Each point is reached from the start by the listed moves, each made once or not at all, plus a little noise. Is the number of moves made odd or even? Then give how often each move was made.

Moves:
(1): [ 4.2  1.8 -0.9]
(2): [-0.9  2.1 -2.9]
Start: [-0.9 -0.4 -2.0]
Points:
[-1.2 -0.4 -2.0] -> even (0, 0)
[ 2.7  3.5 -5.7] -> even (1, 1)
[-1.5  1.6 -5.1] -> odd (0, 1)

Moves:
(1): [ 0.7  2.4 -0.3  0.2  1.8 -0.8 -0.7 -3.0 -1.6]
(2): [-2.1  3.8  2.0 -3.3  0.5 -2.1 -0.5  0.6 -1.0]
(3): [ 1.1  1.2  5.3 -0.2 -1.9  0.2 -1.3 -0.1 -4.5]
(4): [-3.4  0.3  0.2  1.8 -2.7 -2.1  2.3 -1.1 -1.7]
(5): [ 0.9 -1.9  0.5  0.2  3.1 -1.3 -0.3 -1.1  2.8]
(6): [-4.2 -0.1  2.5  0.9  0.3  3.0 -1.7  2.1  1.4]
(7): [ 0.1 -1.9  1.9  0.4 -2.8  6.2  4.1  1.8  1.0]
(8): [ 2.3  2.9  1.2  3.0 -0.9 -0.5 -0.5  1.9 -1.9]
Start: [-3.0  0.7 -2.3 -0.1 -0.3 -0.5 -0.4  1.8  0.9]
Points:
[-6.8  2.3  3.7  6.5 -1.4  4.0  2.8  2.3  1.0] -> even (1, 0, 0, 1, 1, 1, 1, 1)
[-7.2  7.3  3.4  0.5 -0.4 -0.2 -3.1  6.3 -0.6] -> odd (0, 1, 0, 0, 0, 1, 0, 1)
[-6.8  4.2  1.9  5.9  1.4 -2.2 -1.1  0.4  0.0] -> odd (1, 0, 0, 1, 1, 1, 0, 1)

Moves:
(1): [ 0.9 -1.8 -0.8  1.9  1.3 -0.5 -0.2  0.2  0.7 -0.2 -1.2 -1.1 -3.0  1.2
 -0.3 -0.6  0.2 -1.0 -0.7]
(2): [ 0.8  3.2  1.6 -0.5  1.0  2.6  1.9 -1.6  0.6  0.0  1.0 -0.7 -1.8 -0.1
 -0.8 -1.3 -2.2 -1.6  2.4]
(3): [-1.9 -0.2  3.4 -0.5  0.2  1.6  0.5  3.0  1.3  0.1 -1.6 -0.7  2.2 -1.1
  0.6 -2.2  0.2 -1.1 -1.8]
(4): [-2.7  1.4  0.1  1.5 -3.2 -1.4  0.1  0.2  0.7 -1.0 -1.1 -1.9  0.6  0.9
  1.3 -0.1 -0.6  0.2 -0.2]
(5): [-1.7 -0.6 -0.1 -1.6  1.2 -1.3  0.0 -0.1 -0.2 -0.2  0.8  0.4 -0.5  1.7
 -0.6 -1.5 -0.1  0.3 -2.8]
(6): [-0.8  1.3  0.0  1.3  1.6  0.5  0.2 -1.3 -0.7 -0.7  0.1  0.1  0.4 -1.0
  1.1 -0.1  1.6  0.7 -0.5]
(7): [-0.8 -0.6 -1.7  0.3 -0.7  0.3  3.5 -2.0  1.0  3.2 -0.4  0.2  2.4  2.4
  1.7 -1.0 -0.2  1.3  1.7]
(8): [ 3.1  0.5 -1.2  0.3  0.7  1.2 -2.3  2.5 -2.6 -2.4 -0.6  1.4  0.2  2.6
  0.6 -0.6 -0.5  1.1  0.0]
(9): [-1.2 -0.1 -2.0 -0.2  0.9  1.7 -1.2 -0.2  1.2 -0.2 -1.2 -1.0  1.3 -0.8
 -2.4  0.6 -1.0  0.2 -0.3]
(10): [ 0.5  0.5 -1.3  1.5 -0.3  1.1  0.8  1.3  0.9  1.3  1.1  0.9  0.2 -1.0
  0.9  0.7 -1.3 -0.4 -2.4]
(11): [-1.0 -1.9 -0.8  2.2  0.9 -0.7  0.7  1.8 -1.3 -1.9  1.0 -0.9  1.1  0.0
  1.0 -0.4 -0.5 -0.8  1.4]
(12): [-0.4  0.7  0.2  0.0 -0.3 -1.6  0.5 -0.3  0.9 -1.1 -1.5  3.3  0.0  0.5
 -0.2  0.2  0.6 -1.3 -0.4]
(13): [ 0.4  1.0  0.5 -0.1  1.0 -1.2  0.3 -0.2 -1.6  2.2 -1.4 -0.3  0.0 -1.0
 -0.7 -0.5 -1.3  0.6 -0.1]
(14): [ 0.5  0.1  0.9  0.3 -0.5 -0.1 -2.7 -2.3 -1.1  0.6  1.8 -0.6  1.8  1.5
  2.0  0.4 -1.6 -1.9 -0.8]
(15): [-0.5 -0.2 -1.5 -0.3  0.0 -1.0 -2.4 -0.4  2.0  1.9  0.9  1.0  0.0 -2.8
  0.5 -3.2 -0.5 -0.5  1.7]
(16): [ 2.1  0.7  1.4  0.2  1.9 -2.5 -0.9  1.4  1.5  0.5  2.4 -0.4  0.2  1.7
 -0.3  2.0  0.5  0.9  0.1]
(17): [ 2.3  0.4 -1.3  0.4 -0.9 -1.4  1.1 -0.5 -0.3 -0.5  0.4 -1.3  1.1  0.1
 -1.0 -1.4  1.1 -0.9 -0.6]
(18): [ 1.2 -1.6  2.1  0.7 -1.0  1.2 -0.8 -1.4  1.4 -1.2  3.0 -0.1  1.2  0.3
 -1.4 -1.7 -1.2  2.0 -0.8]
Start: [-1.0  0.1  1.4  1.7 -0.6 -0.3 -2.3  0.1  0.7 -2.1 -1.4 -0.4  1.5 -2.3
 -3.0  1.1 -1.9  0.4  0.2]
Points:
[-3.8  2.2 -0.4  2.6  3.0 -0.1 -3.1  1.8  2.9  1.8 -2.3 -1.3  6.4 -8.4
 -4.8 -6.2 -3.1 -0.6 -6.6] -> even (0, 0, 1, 0, 1, 1, 0, 0, 1, 1, 0, 0, 1, 0, 1, 0, 1, 0)
[ -3.5   2.4   5.4   6.6  -1.0   0.3  -6.1   1.4   9.0  -2.8   4.8  -1.3
   8.2  -3.2  -1.7  -3.1 -10.1  -4.0  -1.3] -> odd (0, 1, 1, 1, 0, 0, 0, 0, 1, 1, 1, 1, 0, 1, 1, 1, 0, 1)
[-3.4  2.3  5.0  4.5  0.0 -3.1 -2.4 -3.3  3.7  0.4  1.5 -6.2 12.4  2.2
 -2.7 -4.0 -5.2  3.3 -6.4] -> odd (0, 0, 1, 1, 1, 1, 1, 0, 1, 0, 0, 0, 1, 1, 0, 1, 1, 1)
[ 4.8 -3.9  0.4  9.2  0.4 -4.3  0.1 -1.7  4.0 -1.3  5.2 -0.5  6.3  4.1
 -0.7 -0.8 -4.5 -1.5 -2.8] -> odd (1, 0, 0, 0, 0, 0, 1, 0, 0, 1, 1, 1, 0, 1, 0, 1, 1, 1)
[-4.5  2.4 -2.9  7.2 -2.6 -6.5  1.7 -2.6  1.7 -0.1 -3.5 -0.2  7.7 -3.8
  0.6 -5.4 -1.9  0.3  2.5] -> even (0, 0, 0, 1, 0, 1, 1, 0, 0, 0, 1, 1, 1, 0, 1, 0, 1, 0)
[-0.9  0.5 -2.5  7.9 -2.2 -4.2 -4.3  1.7  1.5 -7.5  2.8  2.3  5.7 -0.9
 -0.2 -6.9 -4.2  0.7 -4.5] -> even (0, 0, 0, 1, 1, 1, 0, 1, 0, 1, 1, 1, 0, 0, 1, 0, 1, 1)
[-5.8  1.6  2.8  1.4  2.5 -1.9  2.4 -0.1  3.3  1.9 -2.2  2.0  5.0 -3.3
 -2.0 -9.1 -5.7 -2.6  2.2] -> even (0, 1, 1, 0, 1, 0, 1, 0, 0, 0, 1, 1, 1, 0, 1, 0, 0, 0)
[-0.1 -1.0  5.7  9.7  1.7 -2.2 -3.6  2.3  1.0 -2.9  0.7 -4.6  8.6  5.0
  2.7 -3.5 -5.5  2.3 -1.1] -> odd (1, 0, 1, 1, 0, 1, 1, 1, 0, 0, 1, 0, 1, 1, 0, 1, 0, 1)
[ -1.8   1.2   0.9   4.2  -2.3   1.3  -4.4  -3.2   6.1  -3.2  -1.0  -1.3
   7.0   4.2  -3.0 -11.7  -7.6  -2.4  -2.5] -> odd (1, 1, 1, 1, 1, 0, 1, 1, 1, 0, 0, 1, 0, 1, 1, 0, 1, 1)
[-4.1  0.7  0.5  4.5  5.8  2.2 -3.3  7.4 -2.5 -4.2 -3.3 -0.2  6.3 -3.0
 -2.5 -2.3 -5.5  1.2 -6.3] -> even (0, 0, 1, 0, 1, 1, 0, 1, 1, 1, 1, 0, 1, 0, 0, 0, 0, 0)

Moves:
(1): [-0.9 -0.7  0.1 -0.6 -1.4 -0.1  3.0 -1.2  0.6 -1.1  0.0 -1.6  0.5 -0.3
 -0.1 -0.7 -1.3  2.4 -0.2  0.1  1.8  2.9 -0.4 -2.2  0.2  1.4  0.4]
(2): [-0.5  0.3  1.8  0.3  0.3  0.6  0.1  0.9 -0.3 -0.3  0.7  0.2 -1.2 -0.5
 -3.1 -0.1 -0.8  0.7  1.1  0.3 -1.7  1.2 -0.7 -0.7  2.6  1.6 -2.7]
(3): [ 0.4 -0.9  1.2 -1.1  0.2 -2.4  1.6 -1.7  1.1  1.1  1.2  0.6  0.2 -0.5
  0.0  0.0  0.2 -0.6  1.9  0.1 -1.0  2.3 -0.8  0.4  0.4  1.1 -2.2]
(4): [-0.2  0.2  0.2 -1.5  1.8  0.7 -0.9  3.0 -0.1  1.9  1.0  0.6 -0.2  0.1
 -1.5  0.4  1.3 -2.8  3.8  0.9  0.2 -0.1 -3.2 -0.4 -0.9  0.3  0.0]
(5): [-1.4  2.0  1.9 -2.2 -3.0  0.9 -1.7  2.7 -1.9 -1.5 -0.7 -1.3  0.3 -0.6
  0.5  2.4  0.9  2.0  0.5 -3.0  0.1  0.5  3.0  0.0  3.7 -0.9  2.2]
(6): [ 1.3 -0.7 -0.2 -3.2 -1.5  0.4 -2.2 -0.5 -0.2 -0.8  1.8 -0.1  0.1  0.1
 -1.4  0.1 -0.9 -1.3  3.0  0.1  1.1 -2.0 -0.8 -0.3 -1.5  0.3 -0.1]
(7): [ 0.9 -0.4  1.9  0.3  0.8  0.7  0.0 -0.5 -1.7 -2.5 -1.0 -1.6  1.7 -0.8
 -0.6  0.3 -1.1 -1.0 -0.1 -0.8 -1.2 -1.9  1.8 -0.1 -2.0  0.3 -0.1]
(8): [-1.8 -0.4  3.6  0.3 -3.2 -0.9 -1.3 -1.7  0.8  1.8 -0.3  0.5  0.1  2.0
  1.0 -0.1  2.0 -2.1  0.1  2.3  2.0 -0.1 -0.5  0.6  2.2  0.4  0.1]
(9): [ 0.8  0.2 -1.4 -0.1  0.9  1.0 -1.8 -0.4 -3.1 -1.0 -1.7 -1.9 -0.3 -0.7
  0.0  1.8  0.2 -0.8  0.6 -1.8  1.8  0.9  0.2 -1.4 -4.3  1.1 -0.7]
(10): [-2.1  2.3 -2.8 -1.2  1.2  1.2  0.3 -1.4 -1.8  0.1  1.1  1.0 -0.2 -0.1
  0.5 -0.7  0.9 -1.0 -0.7  0.6 -1.2 -0.5 -1.5  1.9 -1.0 -2.2 -2.6]
(11): [-0.3  2.3 -2.0 -0.1  1.3  1.9 -4.0  0.9  0.0 -1.2  1.8  0.3  4.0 -1.6
  0.3  0.4  1.9 -0.3  1.3  0.5 -2.2  0.5  0.0  0.6 -1.2  0.1 -0.4]
(12): [ 1.8 -1.6  3.4 -1.4  0.9  0.7 -0.4  0.4 -2.5 -2.2 -0.9  0.5 -0.9  0.2
 -3.2 -1.1  0.9  1.8  0.1  0.7 -0.6  0.6 -0.5 -0.5 -0.2 -1.2  0.7]
(13): [ 1.8  0.4  0.9 -0.9 -0.6  1.0  0.9 -0.5  1.8  0.8 -1.8 -1.6 -1.3  2.1
  0.0  0.4 -0.4 -0.2  1.1 -1.0  0.3  0.1 -3.5 -1.9  1.9  1.3  0.3]
(14): [ 0.1 -0.8  0.5  0.8  1.0  0.0 -1.3 -0.4  2.6  0.8 -1.3 -0.5  1.3 -4.0
  0.6 -0.7  1.7 -0.1 -2.9  1.0 -1.4 -0.3  1.8  0.8  1.2  2.3  2.8]
(15): [-1.0  0.5 -0.4 -1.0 -1.3  0.7  0.5  1.3 -1.1 -2.4  1.2  1.2  0.3 -0.6
 -0.6  0.4  0.0  0.9 -1.4 -2.8 -2.2  0.6 -0.1  0.0  1.5  1.0  0.6]
(16): [-1.8  0.1 -0.5 -0.3 -0.4  0.1 -0.4 -0.4  0.5  1.7  0.2  0.2  0.7  0.0
 -0.9  2.4 -1.5  0.6  0.1 -0.6  0.3  2.4 -2.1 -0.1 -1.2 -1.3 -0.8]
(17): [-0.4  0.2  0.5  0.5 -1.2 -0.5 -1.7 -1.4 -0.5  1.7 -0.2  0.2  1.4 -0.6
  0.6  0.0  0.4 -0.6  0.7 -1.7  0.7  0.3  0.8 -0.2  1.3  0.2  0.5]
(18): [ 0.0  0.4 -0.8 -1.7 -0.4  2.6  0.0  0.1  0.8 -0.7  2.6  0.0 -2.6  1.3
  1.0 -0.5 -1.2 -0.3 -0.8 -0.3 -1.9  0.8 -1.1 -1.9 -0.4 -1.1 -0.9]
(19): [ 5.7  3.4  3.2 -1.2 -0.4 -1.5 -0.9 -2.4 -1.8 -0.3 -1.6 -2.4 -0.4  0.1
 -1.7 -0.2 -2.2 -0.6 -1.9 -2.0  0.6  1.5 -0.2 -2.4  0.9  2.4  1.0]
(20): [ 0.2  0.3  0.0 -0.7 -0.8 -0.6 -0.9 -0.2  1.3 -0.7 -0.5  0.5 -0.6  0.0
 -0.1 -2.3  0.7 -1.0  0.5 -0.4 -0.6  0.8  0.5  1.0 -1.9  0.3 -0.3]
(21): [-1.5 -2.7 -0.6  0.6  3.2 -0.2  1.6  0.3  0.8  0.8 -0.7  1.6  0.9  2.1
 -2.9 -1.0 -0.8 -0.5  0.3  2.8 -2.0  2.5  0.9  0.0  0.3  0.2 -1.4]
(22): [-2.4  1.9 -0.2 -1.1  2.5 -3.0 -2.5 -3.6  1.7  2.7  1.5  1.2  0.4  0.0
 -0.6 -0.7 -2.5 -0.7 -2.4 -0.2  2.2 -2.0  0.1  0.3  2.8 -1.1 -0.4]
(23): [ 0.0 -0.7  0.4 -0.2  0.7  1.0 -0.2  2.1  0.6  0.7  2.9 -0.8  0.5 -0.3
 -0.2 -3.1  0.9 -0.6 -2.4 -0.5 -2.3  0.9 -0.1  2.1  1.6 -0.3 -1.5]
(24): [ 1.3 -0.4  2.3 -0.8  0.3  0.9  2.7 -0.1 -0.2  0.5  1.5  2.2 -1.3  0.4
 -0.3 -2.2 -0.9  2.8 -1.7 -0.4 -2.0  1.8  1.9  1.1 -0.9  2.0 -1.7]
Start: [-0.3  2.5  2.3  1.8 -1.8  1.0 -0.4  5.1  0.8  0.6  1.6  0.3  1.3  1.5
  0.4 -0.2 -1.6 -0.6 -1.6  1.0 -1.2  0.7 -1.5 -2.3 -4.6  2.6 -1.4]
Points:
[  3.2   2.8   6.9  -8.3   2.5   1.8  -0.2   4.2   0.9   1.6   7.6   3.0
   4.4  -1.7  -8.2  -6.5  -3.1  -5.8  -3.6  -1.2 -12.5   8.9  -4.0   1.6
  -8.0   9.0  -8.5] -> odd (0, 0, 1, 1, 0, 1, 1, 0, 0, 1, 0, 0, 0, 1, 1, 1, 0, 0, 1, 1, 1, 0, 1, 1)
[ 10.6   1.2  13.7  -6.6   3.3   5.6   0.4   2.3  -4.5  -5.1   4.2  -4.3
   3.9   0.8 -12.7  -5.7  -5.9   1.0   1.1  -1.0  -8.6  11.4  -4.0  -7.5
  -7.0  13.0 -10.2] -> odd (1, 1, 1, 0, 0, 1, 1, 0, 1, 0, 1, 1, 1, 0, 0, 0, 0, 0, 1, 0, 1, 0, 1, 1)
[  1.0   4.4   5.3  -2.7  -1.7   3.0  -0.5  -2.8  -3.5  -2.9  -0.6  -3.7
   0.3   5.0  -2.4  -3.6  -4.3  -5.5  -3.5   1.8  -1.3   7.7  -1.9  -6.8
 -10.9   5.5  -5.8] -> odd (1, 0, 0, 0, 0, 0, 1, 1, 1, 1, 0, 0, 0, 0, 0, 0, 0, 1, 1, 1, 1, 0, 0, 0)
[  2.5   5.9   8.2  -6.9   2.1   1.2  -1.7  -5.8  -0.7   4.4   7.2  -0.9
   0.7  -3.0  -3.9  -5.6  -6.3   1.8 -11.6  -4.1  -4.3  12.3  -3.7  -4.0
  -4.1   6.0  -6.8] -> odd (1, 0, 1, 0, 0, 0, 0, 0, 1, 1, 0, 1, 0, 1, 0, 1, 1, 1, 1, 0, 0, 1, 1, 1)
[ 1.5 10.2 10.9 -8.9 -7.1  6.1 -7.7  3.6  1.1  5.5  5.6 -3.0  6.9 -0.6
 -1.9 -2.3  1.4 -2.0 -0.7 -2.5 -2.9  9.1 -6.4 -2.7  1.8  8.8 -1.0] -> even (1, 0, 0, 1, 1, 1, 0, 1, 0, 1, 1, 0, 1, 1, 0, 1, 1, 0, 1, 0, 0, 0, 1, 1)
